Each row of a before or after table is a point. The points were changed in one or more steps. Then noise was added and the rows were shuffled. The steps act on columns, c1 being the first. Write out the steps. A step turns or swaps two columns, mirrors them in a line or flattens them onto one, adds a multiple of one to another, or multiplies or shifts one. Angles are multiples of 10 degrees, from the lower column toward the higher: turns from -170 to 170, lines from 10 to 170 but not 90. Use the fewest steps. Two steps may share a column if one is a turn and the other turns, adds or multiplies; they go together, in the order done. Otherwise the lowest column goes first.

Before (8 x 3):
[[ 45  -1   0]
 [ 16  24  34]
 [ 17  53  54]
 [ 56 -22  48]
 [ -6  -6  24]
 [ -3  45 -41]
 [-28 -29 -48]
 [ 26 -22   2]]
After, 8 rows:
[[-39 -23  -1]
 [-33   5   1]
 [-59  -9  47]
 [  3   8  24]
 [ -1 -29  34]
 [ 26 -38 -42]
 [ 11 -54  55]
 [  9  39 -49]]
Steps: turn c1 and c2 by -150 degrees

Before:
[[ 58   7   0  -9]
 [ 18  16 -24  -2]
 [-21  -1   0 -11]
 [-19  17   1   3]
 [-11   0 -16 -16]
 [-15   2 -19   3]
 [ -7  20  -7   1]
 [ -3  23  -4  28]
 [-12  -1  -5   5]
 [-20   3  -4 -11]
 [-10  21  -9 -11]
 [ 60   8  -9  -6]]
After:
[[ -6 -18 -10   2]
 [ -9 -20  -9  -4]
 [-20  -5   0  -5]
 [ 59 -14   0  -2]
 [-15 -16  11   0]
 [-20 -11 -12   3]
 [ 19 -29   4  -2]
 [ -4 -18 -16  11]
 [-14  -2   5   2]
 [-21   0   1  -4]
 [ -9 -13   9  -8]
 [ 58  -5  -5  -4]]
Steps: turn c2 and c3 by -130 degrees; multiply c4 by 0.4

Before, 10 rows:
[[ 34 -37  30 -11  30 -27  12  10]
 [ 35  19  18  24  18 -13   5  23]
 [ -6 -11  30  38 -15  -3 -17  26]
 [ -1  -2 -28  11 -12 -48 -21   8]
 [ -3  42 -25   1  32 -23 -10 -29]
 [ 24  14  -3  17 -16 -32  19 -26]
 [ 18 -28   3  34  15   0  39  -9]
 [ -8  14 -10 -15  20 -60  28 -11]
 [  8   1   1 -21  17 -37 -17  34]
 [-43  19 -21  13 -27  24  -3   7]]
After (10 x 8):
[[-15   0 -36 -23 -10   0   2  33]
 [-24 -26  -2  34  -4   3  58  -9]
 [ -1  13 -59 -14 -21  -9  47 -11]
 [-44 -37 -27 -11  -9  31  32  11]
 [-39  20 -13  25   2  18  25  23]
 [-13  42 -23   0 -30 -26  12 -29]
 [ 11 -10  -2  38  10  32   3  27]
 [ 51  18  23  13   2 -22  16   7]
 [-12  13 -33  17  25  -3  40 -25]
 [  5  -2 -49  13  11 -28  -2   9]]
Steps: turn c1 and c5 by 150 degrees; swap c3 and c6; shift c7 by 20

Before, 14 rows:
[[ 17   0  -3   5  14  15   0 -16  13]
 [ 12 -14  -9 -13  10   8   6 -10  18]
 [  6  10 -12  -7   9   9 -31  -6   5]
 [-19 -27  -2  19  11   5   0 -18  -1]
 [ 14   5  -4  -1  17   8   7  30  13]
 [  5  11  -7  -9   9  12   8  -1 -35]
 [  9   7  -2  -4  17   4   6 -10  -6]
 [-60   6  14  -5  15  12 -12 -11   6]
 [  1  13  11 -11  11 -13  -1 -16   6]
 [ 13   2   2 -13   3  -9   5   1  -6]
 [ 17  -1   3 -11 -37  -9   1  34  15]
 [ -6  15 -13  -4  13   7  -3 -16  13]
 [-13  12 -14   6  17   7   7   1   8]
 [ 18  16   6  -3  13  12   6 -16  10]]
After (14 x 9):
[[ -3  13  -2 -10  16  -6   4  -1 -34]
 [-21  16  -9   6   7   2   3   1   7]
 [  1   1  -3   5  21 -16   1 -17  13]
 [  6   2   3 -13  -3 -15   2   1  -6]
 [ 39  -1   2 -10 -12   7   1  34  14]
 [  0 -10 -14 -14  13 -12   3  -9  18]
 [ -7   6   0  -4   9 -15   3 -10  -7]
 [-50   1  15  -5  -1  38  -5 -11   6]
 [ -3   7  -1  -2  15 -17   2  30  13]
 [-21 -25 -12  19   2   9   1 -18  -1]
 [ -8   9  14 -10 -10 -13   0 -15   6]
 [  1  13  11  -3  19 -18   3 -15  10]
 [-14  19  -6  -5   8  -1  -2 -16  14]
 [ -3  14  -8  -7  11  -6 -12  -6   5]]
Steps: turn c1 and c5 by 50 degrees; turn c5 and c6 by -70 degrees; turn c2 and c3 by 20 degrees; multiply c7 by 0.4

Before (14 x 12):
[[ 10   4  -3  22  -7 -40 -11  -3 -13  -3 -24   7]
 [-10  -2 -24  20   2 -51  10 -11  28  17  -8  15]
 [-22  13  16 -19   4  17  37 -17   7 -27 -24 -29]
 [-10  10  19  -4  60  -2  13  15 -20   3   1   2]
 [-33  27  18  -1  14  -3  27   8 -19 -37  -2  -5]
 [ -1 -29  -2  11 -16 -16   6  -7  10  12  30  39]
 [-20 -24  17 -27  -6 -17   2   6  16 -10  12 -18]
 [-10   6 -10  14  21   5  20  41 -28  17   8 -11]
 [-58 -18  12 -17 -17 -10  -3 -15  10   8  -7   5]
 [-28   0  31  11  37  -2  45  39 -16 -28 -19 -13]
 [-16 -48 -41  15 -12 -49 -11 -38   3   6  16  13]
 [-18 -22 -21  30 -10 -18 -30 -18  33  -6   8  10]
 [  2 -24  -1  22  39   5  16  24 -26  19 -18  16]
 [-15 -31  15  33   4 -20   2 -16  -3  33  26  -3]]
After, 14 rows:
[[  5   9  14 -18   4  15  41 -20  -7 -28 -36 -28]
 [-21 -47 -43  14 -13 -48   6 -31 -22   6  22  18]
 [ 10   1  30  12  39  -4  53  39  10 -29 -23  -8]
 [-33 -21 -22  31  -5 -17 -12 -38  12  -7  11   7]
 [-14 -24  20 -28  -5 -16  15  -6  14 -13  16 -16]
 [ -7  26  20  -2  15  -2  38  20 -11 -35  -2  -1]
 [  0  11  20  -1  60   1  20  29  -4   0  -2   3]
 [  4 -31  -8  14 -17 -16   2 -14   3  12  39  40]
 [ 12 -24   1  23  41   1  13  35  -9  19 -22  17]
 [  0   2  -2  22  -7 -39 -13   9 -12  -5 -34   6]
 [ -9 -27  16  32   4 -22  13 -10 -14  31  35   1]
 [  3   4 -11  15  20   6  16  53   4  15  10  -8]
 [-45 -22  11 -13 -15 -10  38 -21  -4   6 -12   5]
 [ -1   0 -23  22   3 -50  16 -27  18  17 -12  17]]
Steps: turn c1 and c7 by -40 degrees; turn c8 and c9 by 40 degrees; multiply c11 by 1.3

Before, 9 rows:
[[-18  -3   3  -3  -4  11  17 -14   7  13 -16   4   3  -7]
 [  2  -7  -1  -3  35  11  32  -5 -11  -3 -27  21 -13  -1]
 [  5  20  19  11  -5  21   8 -15  12  36  -9  10  -5 -11]
 [ 16  -4 -16 -17  24  30  33  -1  -5  -7  11  13 -14 -13]
 [ -5   7 -14 -25 -17   9   4 -12  -8  15  15  -6  38  20]
 [ 13   2   4   1  -4  -1   2 -24   8 -21 -24  -8   0 -18]
 [  2  -8  20  -2  -9  -5  -7 -25   2   6   0 -13 -25  -2]
 [  3  -7 -22   0   5  -5  10 -18  -5 -19   3  19   1   2]
 [  4  16   2 -14 -17  -9 -16 -34   9  -6 -11  19  -1 -19]]
After, 9 rows:
[[  3  -8   9   1  11 -10 -21 -46   4 -20   3  16   1 -21]
 [-17   5   5   2  -2  22  26   7   5  12 -15   5   4   6]
 [  6  21  -1  -3  -2  41  41  39 -12  36 -10  11 -12  22]
 [ 11   8  13   0  -8  -2  20 -56   1 -22 -24  -8  -1  13]
 [  3  16  15  -7  -9 -18   0 -44  -9  -6 -11  23  13  12]
 [  2  -2  -8 -25 -12  -9  21 -15  10   6   0  -8  -5  19]
 [ -5  -2  -9  28 -18  16 -29  11 -11  13  14   0  36 -22]
 [  0 -13   2 -14  40  22  30 -10   1  -2 -26   8  -2   0]
 [ 17  -7  19 -19  28  59  23 -11   2  -7  10   5  10  -7]]
Steps: turn c2 and c9 by -60 degrees; turn c3 and c14 by 120 degrees; add 1.5 times c14 to c7; turn c4 and c13 by -70 degrees; turn c5 and c12 by -20 degrees; multiply c6 by 2; add 1.5 times c10 to c8

Before:
[[ -4  34   9  23 -30 -47  35  -9   5  12  17  11  -3   4 -24  -2  35 -36
    1 -42]
 [-10   9  -8  10 -15 -23   5 -13   4  -9  22   9 -24 -12  25  10 -20 -20
  -23  12]
 [  1  -1 -16  31 -18  -7   8   2   1  -7  26 -21   8 -12 -21 -33  44 -45
  -10 -35]
 [  2 -55  -6 -21  21  -8 -48   3 -43  21   1  -1 -45  26 -26 -23  -7  -2
   33  -4]
 [ -2 -21 -22   8  18 -10 -12  10  38   3   7   4 -38  23  -9  15 -16 -25
   -4 -10]
 [  4 -28   9  24  12   1   8  16   4   7   9  32  -2   3  20  15   2  -5
    9 -12]
 [ 48 -45 -26 -12   4  36   8  15   0  -1 -12 -10 -52  55  21   9 -23 -31
   24  43]
 [ 18 -30 -39 -11  11  23   4  15   3  46 -25  -7 -20  29  10  -5 -24  -9
   -2  30]
 [-26  -1  15   1   0 -10  -1  -7  13 -18 -23  17   7  -2  -4   8 -12 -37
   10  -3]
 [ 13  15  19  40 -24   8  28   4 -17   6  29  14   9  -3 -60  -3   9 -47
  -30 -35]
 [ 24  -8   1 -11   3  25   4  -4  15   8  -9 -24 -17  17  36  39 -40 -12
    2 -11]
 [ 25 -10  -6  13  18  -5  21   0  24 -10 -11  -9 -23  17  17 -17 -45   3
    6   7]
 [-46  29   3  27 -17 -34  20  36 -12 -18  18 -17  -7   5  -8   6   1 -22
   -5 -24]
 [-39   3  46  14  -6 -24  36  -7  33  -4  20 -15  -6 -17  -3  22   5 -11
  -13   1]]
After, 14 rows:
[[  3 -13  40 -11  12  -4   3  16   4  46  -1  -8 -11  29   8  -4 -26  -9
   25  30]
 [  5  -9  12   7  18  -1  -8   8  37   3 -19   6 -26  24  -9  15 -17 -26
   14 -11]
 [  3 -11 -17  24  11  -3   9  18   3   6   2  31   0   5  20  16   1  -5
    2 -13]
 [  5   0  -5  30 -17  -1   9   3   0 -10 -32 -23   5 -12 -21 -32  46 -44
    0 -33]
 [ 20 -21  13 -11   6 -14   7  13   0  -3   7 -12 -35  56  21   7 -23 -34
   34  44]
 [-16  -2   3   4   0  10  -2  -5  14 -19  32  16   4  -1  -5   8 -12 -36
   -3  -3]
 [  8  -3   5  -9   4  -5   3   0  14   8   7 -23 -12  20  35  39 -39 -12
   -1 -14]
 [-20  12 -11  27 -16  15  19  36 -11 -21 -13 -17  -5   6  -7   5   3 -22
   -7 -25]
 [ 16  12 -19  26 -31 -13  34 -10   6  10 -10  12  -2   5 -24  -5  32 -37
   -7 -42]
 [ 23  -4   9  12  16 -11  20   2  26 -12   9 -11 -16  16  17 -15 -42   3
    8   7]
 [  3 -22 -11 -21  20  -2 -48   4 -43  20  10  -1 -32  25 -27 -23  -7  -3
   30  -3]
 [  6   6 -16  39 -25  -2  29   3 -16   6 -26  15   7  -5 -58  -4  12 -48
  -33 -34]
 [-22   5 -33  15  -5  10  35  -8  36  -4   3 -16  -2 -19  -3  20   5 -12
  -40   0]
 [  2   1   3   8 -14   0   5 -14   6  -7 -32   9 -18 -12  24  10 -20 -23
  -11  11]]
Steps: flatten c1 and c6 onto the line at 150 degrees; multiply c2 by 0.4; turn c3 and c19 by -40 degrees; turn c3 and c11 by 140 degrees; multiply c13 by 0.7

Before:
[[ 20  -8  16  12  -8  24  -4  -7 -10  25  -7  -1  -6   3  -4  -8  13   4
   -1   7   4  -9  -1  -4]
 [ 20 -14   6 -26 -15  -7  15  25   3  -7  -1  -5  -7 -23  40  -5  20  24
    5 -32  -6  17  -7 -42]
 [ 15  -1 -34  14  -2  11  -6 -11   4 -14  -3 -20   0 -14  -5 -25 -16 -17
   -1   5  31  -7   2  -2]
 [  9  -4  17   5  -7  30   4  -8   5  13  -6  22 -24 -18 -10 -15   9   8
    6  10  12  -3  17 -15]
 [-56   7   2   9  -3 -59   2  15 -21 -16  -1 -12 -11 -12  60 -47  10   9
   -4  16  -6  -9   6 -16]
 [ -7   0 -19 -13  56  -6  -2   9  19  -8   0  12   4 -11  -3  -4   2  20
    6  -5   0 -11 -14   2]
 [  1  -8  15  11 -12 -50  -4  13 -17 -12  -7  -2 -12   0  -8  -4  15  27
  -35  18   2  -4  19 -16]
 [-32 -43  10   8  -6  29   0  20 -15  21  13 -19  -2 -22 -10  -9  16  -2
    2  18   3  -4 -21  -6]]
After:
[[ -5  -1 -14  16  56  -6  -1  11  19  -8  -1   2   4 -11  -4  -4   2 -17
    6  -3  -1  12 -14   2]
 [ 23  -1   5  -1 -15  -6   0  21   3 -13  -1 -15  -7 -23  40  -6  20 -12
    5 -30  -6  38  -7 -42]
 [-28 -25   6  -1  -5  29 -22  25 -14  25  13 -29  -1 -22 -10  -9  17  -1
    2  15   3 -10 -22  -6]
 [  3  -7  10  -2 -13 -50  -5  13 -17  -9  -8 -13 -11  -1  -9  -4  16 -29
  -35  20   1  -1  20 -16]
 [-53   5   1   4  -4 -59   3  24 -22 -13  -1 -22 -12 -13  61 -48  10 -13
   -4  20  -6  -9   6 -17]
 [ 19  -6  12   1  -8  24  -6 -11 -10  27  -8 -12  -6   2  -4  -7  12  -8
   -1   3   3 -13  -1  -3]
 [ 12  -4 -23  -1  -2  10  -3 -14   3 -12  -3 -30   0 -14  -5 -25 -15  10
   -1   7  32 -21   3  -3]
 [  7  -1  13   1  -6  30   0  -9   5  15  -6  12 -25 -18 -10 -14   9  -9
    6   8  12  -3  17 -15]]
Steps: turn c1 and c8 by -10 degrees; flatten c2 and c7 onto the line at 40 degrees; multiply c3 by 0.7; turn c4 and c22 by 120 degrees; turn c18 and c22 by 160 degrees; turn c10 and c20 by -10 degrees; shift c12 by -10
